Every row gives one point. The points of each table are mixes of a few directions, plus a little noise. How many directions does each table use, and how many do they share? Where both have some left over, give the other angles between the two spaces (their principal angles), to ten degrees, smallest first.

First (5 x 2):
[[ -6  -7]
 [ 48  60]
 [-16 -20]
 [-26 -32]
 [  0  -1]]
Second (4 x 2):
[[ -9  15]
 [ 23 -38]
 [-31  50]
 [ 16 -27]]
Directions: first 1, second 1, shared 0; angles 70

First (5 x 4):
[[ 35 -16   8 -16]
 [-14  35   7  47]
 [-15 -15 -11 -23]
 [ -7 -16  -1   2]
 [  0  11  -4 -11]]
Second (8 x 4):
[[-10  14  -7 -10]
 [-18 -11  -4   3]
 [  1  -6   2   4]
 [-39   8 -16 -10]
 [-30 -17  -7   4]
 [  3  18  -2  -9]
 [ 33 -25  17  18]
 [ 60  19  18  -1]]
Directions: first 3, second 2, shared 2

First (9 x 8):
[[ 25  -2 -25 -17   1 -15  12 -17]
 [-17  15  27  33  16  -2 -15   6]
 [-10 -29 -13 -38 -35  32  11  20]
 [  0 -12  -9 -19 -14  11   7   6]
 [  9   7  -3   5   9 -12   0 -10]
 [-27   7  31  27   5  12 -16  17]
 [ 11   1  -9  -4   3  -8   4  -9]
 [ 36  15 -22   3  22 -37   7 -34]
 [-27  -3  23  11  -7  21 -10  22]]
Second (7 x 8):
[[ 13  -8 -18 -19  -7  -2   9  -7]
 [ 24 -14 -34 -35 -13  -4  18 -12]
 [-42  24  58  60  23   7 -30  21]
 [-12   7  17  18   7   2  -9   6]
 [  6  -4  -8  -8  -3  -1   4  -3]
 [  0  -1   0  -1   0   0   0   0]
 [ 10  -6 -14 -14  -5  -2   8  -5]]
Directions: first 2, second 1, shared 1

First (10 x 11):
[[ 13  13  14  26  -2 -11  -3  -2 -11   9  -4]
 [  3  -9   0 -19  -6 -32  -8  -1  -8 -19 -14]
 [ 26  -4   0  -6  -2   8  -1 -13 -13 -16 -21]
 [ -5  -6  -7 -30   0 -17 -13   0  -2 -16   1]
 [ 12  -6  -4 -17  13  -1  26   4   4 -10  -6]
 [ 14  17  21  33   4  -5   3  -3  -8  13   1]
 [  3  21  -1 -16   8   8 -42  -6 -12   2  30]
 [ 20   1 -23 -16 -14 -15  -8  11 -11  -3 -13]
 [-60 -31  -2  22 -10  30  31   3  39  13   1]
 [-25   5   2  23   8  34  16   7  21  27  25]]
Second (11 x 11):
[[ -8 -11   5  39 -52 -12 -26 -10  -5  24 -44]
 [ -5   1   3  -6  14   3  -1  -3  -1 -14  14]
 [ 11   0  -1   0 -12  -8  16   7   7  25 -20]
 [-14   2  18 -16  40   4   2 -10  -1 -36  35]
 [-17  -4  23   2  16  -5  -7 -15  -2 -23  13]
 [ 13   8 -13 -22  20   8  19  13   4   0  16]
 [ -1   2 -15   1  -2  11 -14   2  -7 -10   9]
 [ 22   5 -31  -3 -20   7   7  20   1  28 -15]
 [ 14   2 -16   1 -17   1   6  12   2  22 -15]
 [-12   2  20 -18  42   1   8  -9   2 -32  34]
 [ -3  -6   6  21 -29 -10 -10  -6  -1  16 -27]]
Directions: first 6, second 3, shared 2; angles 40

First (9 x 18):
[[  2   7  -7   3   1   6  -8   3  -3   5  -4   6  -3   9  -5   3  -1   6]
 [  5   6  -3   5  -6 -13   0   6   5   3   4   0  -3  13  -4   2  10  -2]
 [  3  10 -12   8   6 -13 -10  -3   8   4   1  -1  -6   8  -6   3   2   0]
 [ -8 -16   9 -16 -13  60   6  13 -32  -2 -16  22   8  -4   8  -4 -11  12]
 [  1  -5  -9   8  -4 -25   4 -12  11  -9  10 -10  -2 -12   3  -5  10 -16]
 [-25  -7  11 -33  26 -16  15  -1  20  -1  11  -8  -9  17  10   6 -12  -6]
 [  2  -6  -3   7   4   9  -5 -14  -4  -5  -3  -4   5 -27   3  -5  -8   0]
 [ 12   8  24   2  -9  22  -1  17 -16  12 -11   6  11   5  -8   1  -4  18]
 [  8   4 -12  17  -6 -29  -3 -10  11  -5   8 -10  -2  -9  -3  -3  13 -12]]
Second (10 x 18):
[[ -1  -2  -2 -12 -12   9   9  17  -4   6  -2  11  -5  27   1  -1   6   5]
 [ -1  -5  35  20   9 -12 -10 -16  33 -20  -3 -26  11 -44  -6  12  -6  -6]
 [  0  13 -36   6  17 -15 -10 -19 -29   8  11   5  -3  -9   1  -8  -4 -11]
 [ -4   2   5  -1  -6  -4   2   9   3  -2   2   3  -2  14  -3   5   7  -4]
 [  1   2 -11  -5  -1   3   2   3 -10   6   1   7  -3  10   2  -4   1   2]
 [ -4  -2  11  -8 -14   3   8  19   8  -1  -1   7  -4  26  -2   6  10   1]
 [ 12 -12 -10 -12   0  30   5  -3  -9  12 -12   2   2  -7  11 -18 -15  22]
 [  8  -9  -2  -6   0  18   3  -3  -2   5  -9  -1   2  -8   6 -10 -10  14]
 [ -7   9  11  20  12 -29 -12 -15  12 -15  10 -14   4 -25  -9  13   4 -20]
 [ -4   3  -1  -3  -5  -4   3   9  -1   1   3   6  -3  17  -2   4   7  -4]]
Directions: first 5, second 3, shared 1; angles 40, 50

First (11 x 24):
[[  2   3   7  -3  -6  -2  -4 -13   3  -7   0  -7   3  -3   0 -16  -1  -1
   -2   3  -2   6  -3   1]
 [ -9 -13 -26  13  23   8  14  50 -12  25  -1  25 -10  10   0  60   3   5
    6 -12   7 -24  10  -5]
 [  1   2   3  -2  -3  -1  -2  -6   2  -3   0  -3   1  -1   0  -8   0  -1
   -1   2  -1   3  -1   1]
 [ -1  -1  -1   1   1   0   1   3  -1   1   0   1  -1   1   0   3   0   0
    0  -1   0  -1   1   0]
 [ -3  -5 -10   5   9   3   5  19  -5   9   0   9  -4   4   0  22   1   2
    2  -4   3  -9   4  -2]
 [  2   2   4  -2  -4  -1  -2  -9   2  -4   0  -4   2  -2   0 -10  -1  -1
   -1   2  -1   4  -2   1]
 [  1   1   2  -1  -2  -1  -1  -4   1  -2   0  -2   1  -1   0  -5   0   0
    0   1  -1   2  -1   0]
 [ -6  -8 -17   8  15   5   9  33  -8  17   0  17  -7   6   0  39   2   3
    4  -8   5 -16   6  -3]
 [  2   2   5  -2  -4  -1  -3  -9   2  -5   0  -5   2  -2   0 -11  -1  -1
   -1   2  -1   4  -2   1]
 [  6   9  18  -9 -16  -5 -10 -35   9 -18   0 -18   7  -7   0 -41  -2  -4
   -4   8  -5  17  -7   4]
 [  5   7  15  -7 -13  -4  -8 -29   7 -15   0 -14   6  -6   0 -34  -2  -3
   -4   7  -4  14  -6   3]]
Second (8 x 24):
[[-10  -5  -8   3   2   5   1  18   3  14   3  12 -12   8   3  28  -1   0
   -1 -10   3  -8  -4  -5]
 [ -6   9   3 -12  -7 -14  15 -15   1  -6   1  -7  -6   6  -2 -13  -1  -9
  -11  15 -13  -1 -16  13]
 [  9   8   7  -2   1 -10   5 -15  -4 -12  -6 -12  11  -9  -6 -29   1  -6
    0  17 -10   5   3  11]
 [ -5  -2  -3  14   5  -1  -1  21   9  15  -3   6 -11  -5  -2  12  -3 -12
    2  -1 -11  -6   3   2]
 [  1   1   4 -20 -13   5  -2 -29  -6 -16   8  -5   8  11   6  -9   3  17
   -5  -6  17   9 -11  -8]
 [  7  -2  -1  10   8   3  -5  10  -2   2  -5   0   7 -10  -3  -2   1   0
    8   0   0   0  14  -1]
 [-12  -1   7   6 -16   3 -15   2  26  14   6   3 -22   1   6   6  -8 -12
   -5 -12  -7   4 -13  -6]
 [ 16  -7 -10   1  19  10   3   8 -26  -9  -5   3  26  -3  -3   8   9  22
   13  -2  20  -3  24  -6]]
Directions: first 1, second 4, shared 1

First (9 x 32):
[[ 31   7 -19  11 -30 -13  18   1  11 -22 -35 -18   2  31 -10 -12   3   0
   23  -2  -5 -24  -9   5 -12  -9 -25   1  -9   3  12 -17]
 [-18  -6  19  -9  12   9 -12  -2  -8  21  20   7   3 -16   6  11  -7   3
  -27  12   3  12   7  -3   6  12  13  -1  12   3  -6  13]
 [-46 -28  21 -27  22   7 -33   8  -6  43  22   8  15 -17  19   7 -44  15
  -44  23   5  18  12  -8   1  16  16  -2  30  13  13 -11]
 [-28 -11  33 -30   6   4 -21  -6 -19  39  11  20   4 -14  -5  24 -40  25
  -60  36  -7   8   8  11  -7  32  14   4  29  12  10  23]
 [ 49  26  -6  37 -19   6  31  -8  11 -28 -11 -28  -5  12  -7 -10  55 -30
   32 -11   5 -23 -10  -5  11 -11 -21   3 -22  -8 -29  11]
 [ 13   4  -9  17 -12   6  17   6  19 -27  -1 -23   3   4  12 -16  24 -12
   35 -28  15  -1   4  -9   2 -12 -10 -13 -19  -8  -7 -15]
 [ 22  18 -13   7 -27  -6  31   0  10 -56 -12  -1 -15   4  -6  -4  24   5
   44 -43   8   4   6  10 -13  -9  -5 -16 -33 -20   1   7]
 [-44 -27   9 -23  35   1 -40   7 -12  54  17  16  12 -11  11   7 -42   9
  -41  34  -7  11  -1  -7   7   8  15  11  33  17  13 -14]
 [ 20  17 -33  17  10 -14   9  -3  -6 -23 -11  16 -21   6 -18  -6  26 -12
   41 -20 -15  -4 -18   7   5 -29   2  14 -21 -11  -6   5]]
Second (10 x 32):
[[ 14  12   3  -6 -28  -1  22   1   8 -25 -17 -12   2  12  -4  -5   1  11
   13  -7   5  -2   8   0  -8   5 -18 -13 -22  -3   0  -4]
 [-47  -6 -25 -34  19 -39  -4  13 -22 -25 -12  53 -25 -17 -21  27  -5  28
   13 -18 -19  51  -3 -11 -19  -8   9  19 -26 -21   0   6]
 [  1  11   6 -18   2  10   4  -1  -5   4  -1   0   6   4  -2 -11 -17  12
    3  13  -4   8   8  -2  15   1  -9  -8 -22   6  -2 -11]
 [ 13  15  18   9   1  31 -18  -5  12  23  23 -14   7   0  17 -15 -22 -17
    0 -10  27 -49  -1  26   4  -4  28 -39  43  10  12   5]
 [ 10 -20  -8  45   5 -12 -15   0   7  26  -3 -17   2   4   3  13  36 -41
  -21  12   0 -35 -28  -9  -9  -2   1  30  54   5 -11  11]
 [  8  -4   7   7 -15   9   8  -5  10 -23  13  -5  -3  -7  10  -2   2   4
    6 -28  11   3  13  16 -10   4  12 -18   0  -8  15   9]
 [ 42 -43  14  56 -19  19  26 -22  18 -16  24 -47  17  -5  25  -9  52 -16
  -26   3 -11  28  23  -3  14  23 -21  31 -13  -1   7   3]
 [  4  36  -8 -29 -15 -17  11  14  -7  11 -52  -6   7  35 -27  -5 -13   7
   14  40  -5 -29 -19 -24   3  -6 -43  -1 -20  14 -28 -22]
 [-17   4  19 -19  38  40 -30  -9  -7  29  53  19   1 -26  21 -18 -46   8
   -5 -10  10   9  19  27  27  -5  48 -33  11   6  22   1]
 [-28  -4 -25 -11  12 -40  -5  13 -14  -4 -26  28 -14   0 -22  25  11   4
    3   5 -16  15 -20 -20 -17  -8  -7  30  -2  -9 -14   2]]
Directions: first 5, second 5, shared 2; angles 50, 70, 90

First (10 x 32):
[[-18 -19   8  -7 -18   4  -4 -35   3  32   8 -26 -12  24 -18  -7 -11 -11
   26 -18 -31 -11  -7  15  30  21 -16  34  17   2   1 -43]
 [  0 -15  15   7 -38  35  10 -19   5   9 -11   9 -25  40   2 -17   6 -23
    7 -25 -57 -10  14  -9  -1  -5 -11   3  39   3   3 -15]
 [ -2 -11  41  14  12  14  17   2  -9 -19 -18  20  11  -7   1   1  14 -16
  -22 -10 -11   3   2  -8 -36 -24   9   4   1   7 -24  13]
 [  1  -2  -3   9 -23  12   7 -22   5   0   6   8  -1  30 -18  -6  11 -22
    7  -3 -16   0  -8  11  -5   0  -1   0   8   3   6   0]
 [  6   3  10  -2  29 -11   1  23  -6 -12  -8   9   6 -34  17   8 -12  26
   -7   8  26   5   4 -14 -12  -7  13 -12 -18 -12   0  20]
 [ -8   5 -14  -3 -19   7  -7   1   1   7   2 -16  -6  15   0  -2  16 -21
  -14  -5 -19  -5   8   6  12   1 -20   9  20  22 -14 -20]
 [  3  11 -21  -6  17 -27  -8  -2   2   2  19  -6  14 -15 -11   8 -13  22
   17  20  42   7 -19  13  11  17  11  -6 -31 -14  18  10]
 [ 12  14 -19  -6  13 -13  -6  21   1  -6   3   6   1 -19  13   5 -11  27
    3  15  29   5   3  -8   2   3   9 -22 -15 -13  16  20]
 [ -4   0   2   6 -17  15   4  -4   1  -3  -3   0  -2  18  -3  -3  20 -26
  -15  -9 -23  -2   6   3  -6  -9 -11   5  18  18 -15  -7]
 [ 10  16 -16 -13  44 -34 -12  35  -6  -9   4  -2  13 -51  18  15 -21  47
   -2  25  60  10  -2  -8   4   5  16 -17 -37 -17  10  24]]
Second (8 x 32):
[[  2  22 -35   2 -26   8  -8  14   5  -7   5  -6  -2  19   3   0  33 -28
  -28   6 -10   0  12   6   2  -7 -20  -9  18  30 -13  -2]
 [  2  18 -32  -2 -18   3 -10  15   5  -2   4  -8  -4  10   7   1  20 -14
  -19   6  -4   0  11   3   7  -3 -16  -8  14  20  -7  -3]
 [  4 -11  21  -8  54 -36   2  -6  -7   1   8   5  18 -47  -7  10 -47  57
   39  16  60   9 -28   1   0  18  36  -1 -55 -46  28  22]
 [  2  13 -26  -6 -11  -1 -10  15   4   3   3  -9  -7   3  10   1   8  -2
  -10   5  -1  -1  10  -1  12   2 -12  -7  10  11  -1  -5]
 [ -5 -29  45   0  12   8  12 -20  -5  11 -13   6  -9  -6   0  -6 -28  15
   25 -19 -18  -6  -3 -10  -3   3  12  15   1 -23   6  -9]
 [-10 -36  58   6  -3  25  18 -28  -6  11 -20   9 -15  12  -2 -12 -16  -6
   18 -32 -46 -10   3 -12  -9  -5   4  22  20 -13  -4 -18]
 [  3  20 -24   9  -9  -2  -1   5   3 -16  10   4  16  10 -11   5  31 -25
  -23  14  13   7  -6  14 -12  -8  -4  -9  -6  21 -11  14]
 [  1   4  -7  -2   1  -4  -3   4   1   0   2  -2   1  -3   1   1   0   3
   -1   4   6   1   0   1   2   1   0  -3  -3   1   2   2]]
Directions: first 5, second 3, shared 3
